Each wall is flat, endless, passes through zero and stands at right angles to its row. A trip goes straight from one point to another. List the walls that it crosses, first one first.

Walls:
(1): 43 89
(2): 12 7
(3): -1 -24
(4): -1 -33
(5): 12 8
Trips:
1 8 to 9 69 => none
6 103 to 7 79 => none

Walls:
(1): -40 -78 28 22 57 41 -48 -51
(2): -54 9 19 -21 54 -66 -20 -6
(3): 19 -20 -47 -39 2 -6 -58 -56
(4): -14 17 9 -24 -18 43 1 43
Trips:
-41 37 22 80 -6 -37 -88 -1 to 21 -18 47 -3 -21 41 -15 20 => 4, 2
-19 10 -35 -19 -89 13 -28 -71 to -56 -66 -49 -50 2 -87 -51 52 => 2, 1
-58 14 35 19 7 12 -82 -50 to 15 92 -23 -27 -32 -51 7 80 => 4, 1, 3
19 -17 10 23 69 27 -5 -32 to -49 -32 24 86 56 38 32 4 => 3
-22 78 -7 23 1 -30 41 -70 to -15 18 -24 -36 33 -48 54 -65 => 3
11 -5 -31 53 95 38 -42 11 to -73 19 -17 7 15 -73 -8 50 => 3, 1
30 61 -77 40 -32 41 -38 -3 to 27 -48 -32 -13 -3 -67 1 -137 => 4, 1, 2

Walls:
(1): 77 -6 -11 44 15 4 37 27 10 -23 8 -78 1 -6 13 20 -14 -15
(2): 34 -54 -22 19 32 -16 26 -15 -70 22 38 -17 -16 -52 -17 -92 43 -8
(3): 2 -26 31 69 71 37 -32 -22 20 -3 54 -10 11 23 -52 99 9 -6
(4): -22 -84 22 -43 -1 -80 29 -12 44 7 -42 18 13 32 -50 -14 -55 5
(5): -4 6 12 -17 7 -4 -20 53 21 26 32 -74 0 -4 -14 -36 -54 30
Trips:
-40 17 45 -70 -27 -105 70 1 3 61 30 -95 19 -14 -70 -40 5 73 to 27 -68 -33 65 19 -40 48 -2 -27 34 -62 2 24 84 0 36 -82 42 => 1, 3, 2, 5
-11 -59 18 -19 -17 -24 29 1 43 14 55 -2 -76 -16 20 -77 5 -53 to 7 -85 82 76 -68 -23 40 -40 -22 56 43 -17 4 -50 -4 102 -26 -28 => 1, 3, 5
-24 34 -46 77 -26 -33 41 28 68 20 -38 -25 67 -35 30 27 33 -47 to 77 -29 -33 40 54 -36 20 -81 67 10 -45 -54 -31 -13 -15 16 -30 -79 => 3, 4, 2
-28 -17 16 -18 102 32 -19 -63 -23 -39 29 19 -13 -48 62 29 37 29 to -8 69 -71 -21 35 1 81 -9 29 68 83 -59 -8 -25 -14 47 -67 32 => 1, 5, 2
86 -7 25 -67 -1 10 -5 -36 -46 -27 38 47 -21 -14 21 -19 70 20 to -15 78 38 -24 15 -7 -1 -67 -77 -20 -33 40 32 -1 -33 -5 9 42 => 2
8 41 24 -59 -7 41 -77 -119 37 -1 -57 88 0 -23 24 15 70 -44 to 3 -31 -48 -12 -36 -23 39 -68 13 -71 15 22 -10 38 -16 -43 46 -34 => 4, 2
-48 -3 -35 6 0 -29 -16 -8 -14 2 52 -16 -72 -6 10 16 -10 -33 to -48 20 -31 16 14 -6 -11 80 39 55 -2 -58 -20 85 -52 -35 23 -72 => 1, 4, 2

Walls:
(1): -4 1 -43 -95 -24 -38 21 -9 65 -46 -58 27 3 39 32 54 53 79 36 0 37 51 -14 -95 19 -21 -30 -28 23 6 -25 29 11 -17 60 -50 28 -48 63 64 13 78 18 17 6 -4 -6 3
(2): -56 80 -28 -19 -70 -31 112 -23 0 65 -64 81 -38 11 42 16 15 12 -4 53 15 -57 -15 29 -27 22 -29 -11 9 -53 9 -16 -23 75 -25 -55 48 62 -40 -55 -50 61 19 -26 -9 25 6 -41
(3): 9 69 -30 -84 95 -43 11 -78 82 -3 23 -94 31 4 33 -122 -19 8 58 41 10 50 54 -70 63 -64 -11 -22 -11 3 20 39 15 0 -48 -53 -20 -30 104 -19 39 69 -54 6 -16 -34 -33 0
(4): -12 43 56 -22 -49 35 -16 -25 23 9 35 16 86 -57 59 45 1 11 -3 93 34 -15 -26 66 -55 -61 -24 -15 37 11 33 -17 80 32 47 -36 49 1 -55 -46 -9 65 -33 47 3 28 37 -18
(5): -45 -15 38 116 -2 -84 -3 3 56 -62 -38 -128 53 -9 -38 81 -52 19 82 23 -51 101 26 -11 77 -46 -9 20 20 72 22 -67 -58 -64 -18 -28 -54 3 -55 2 34 -1 -72 -8 -19 -25 10 16
(6): -37 -37 -53 -18 -17 40 11 28 45 62 -52 -27 31 37 -29 -4 -50 -57 12 -1 -38 22 -2 -43 10 50 1 -84 10 54 25 -36 -2 -42 88 36 4 25 -7 -44 27 19 100 63 22 58 75 8
(7): 23 -39 51 -15 95 47 34 -26 -4 14 17 22 -32 -27 18 41 -4 43 -8 50 74 -28 -20 -74 73 -55 -36 29 -2 -7 -5 -2 63 -16 24 -61 39 43 -18 93 8 -27 49 -13 16 45 10 -35
Trips:
-7 -23 31 10 -28 58 8 -5 -55 22 -75 18 16 -35 59 -4 20 -37 55 40 20 20 -33 -27 -28 14 -8 52 15 57 -61 -6 -41 -71 -6 71 -6 -11 -6 -63 -39 -68 -43 17 27 33 15 41 to -14 -12 -17 60 -28 -2 -18 -21 -48 -43 -17 12 68 8 48 -42 -52 -3 74 -40 30 15 18 -29 42 -2 90 -93 -43 -35 45 83 11 -27 -3 0 -39 -41 -5 -36 -72 -72 24 -18 -11 68 20 -6 => 4, 3
54 -4 17 54 -6 35 -32 17 66 5 -11 5 17 68 -82 15 92 -1 -18 46 30 24 39 -90 34 38 -69 74 41 42 -18 6 -8 90 23 7 86 -45 38 -43 50 -48 -8 15 -41 7 43 5 to -17 7 47 20 -11 -75 -9 -31 10 -22 63 -8 -29 17 25 22 45 0 -13 -45 -12 -35 -13 56 -39 -7 92 -2 49 22 37 -50 -44 -21 -35 -18 87 -23 0 -65 21 70 7 22 25 61 -16 11 => 3, 4, 7, 2, 6, 1
-6 -8 25 23 63 -20 46 -19 126 26 -18 14 19 77 26 45 12 63 45 -12 -27 35 -72 -19 -13 92 45 45 -63 42 -61 -16 18 48 70 25 19 13 65 -28 -28 39 4 -29 -3 35 107 101 to -8 -28 -27 -48 4 -9 -23 56 39 25 0 18 -24 -26 -49 -27 -55 -46 39 24 108 -4 -15 -21 -26 64 5 59 96 -78 6 13 8 49 -28 -95 11 -14 38 39 -20 19 48 80 37 72 -6 -4 => 7, 5, 4
21 19 29 42 12 37 18 -15 46 25 31 59 35 48 18 33 -31 8 -39 -35 -57 -5 -26 9 35 -24 16 -33 -8 1 15 78 -53 47 -66 33 -77 82 20 43 -70 -49 24 29 -6 122 -68 -4 to 60 -22 137 -15 33 52 43 -7 -9 -22 -2 -14 -10 5 21 -41 -56 15 10 25 21 5 -11 -25 13 -35 -85 28 -88 22 28 -13 12 -28 -51 40 -56 35 -22 -28 27 -49 -32 -34 -67 -20 14 45 => 2, 5, 3
-23 21 41 4 -3 -37 -10 58 78 64 -44 -22 -10 -56 -72 -1 11 -54 16 -90 45 19 11 2 -42 -57 32 37 37 9 52 41 50 33 40 23 6 -66 -11 -36 64 57 -3 -13 -34 45 -36 -27 to -52 6 23 12 8 4 49 -36 61 -74 -20 -10 -15 2 -30 65 -2 -9 -64 60 -36 36 96 -26 -10 45 12 16 6 31 -18 -45 20 8 -3 51 -4 41 11 -3 41 -28 -25 -35 -1 -30 -4 -25 => 4, 1, 3
-82 46 51 -30 -16 74 20 -33 -1 -66 -13 -28 35 -25 -44 55 -8 -71 20 -32 47 -120 -36 -44 -41 58 29 43 -52 36 -65 -10 -5 10 -2 38 5 -16 -2 43 -61 52 -29 19 -23 36 -27 41 to 11 -64 37 -27 3 30 -82 -25 34 -5 53 23 -9 -8 2 68 -64 90 -23 41 -51 21 29 17 16 7 -7 1 0 8 -39 6 -72 -3 -69 -27 -53 -17 -25 41 -14 -6 22 -39 19 8 -36 -28 => 7, 2, 5, 4
16 -38 -41 -6 32 52 -24 58 -30 -12 -53 -34 -26 -20 -65 17 29 27 -3 47 -54 -31 87 19 -6 -8 37 2 -92 18 21 2 12 76 0 4 11 -17 7 52 7 -16 31 18 59 -8 24 -89 to 23 -21 4 -24 -58 19 32 -35 5 -1 -79 -71 -37 39 -21 2 -59 54 69 23 43 -91 -33 -16 -26 10 0 3 -61 -37 -30 2 23 -18 21 -94 -21 -19 12 23 -16 -37 -21 17 29 23 -77 -45 => 1, 2, 6, 3
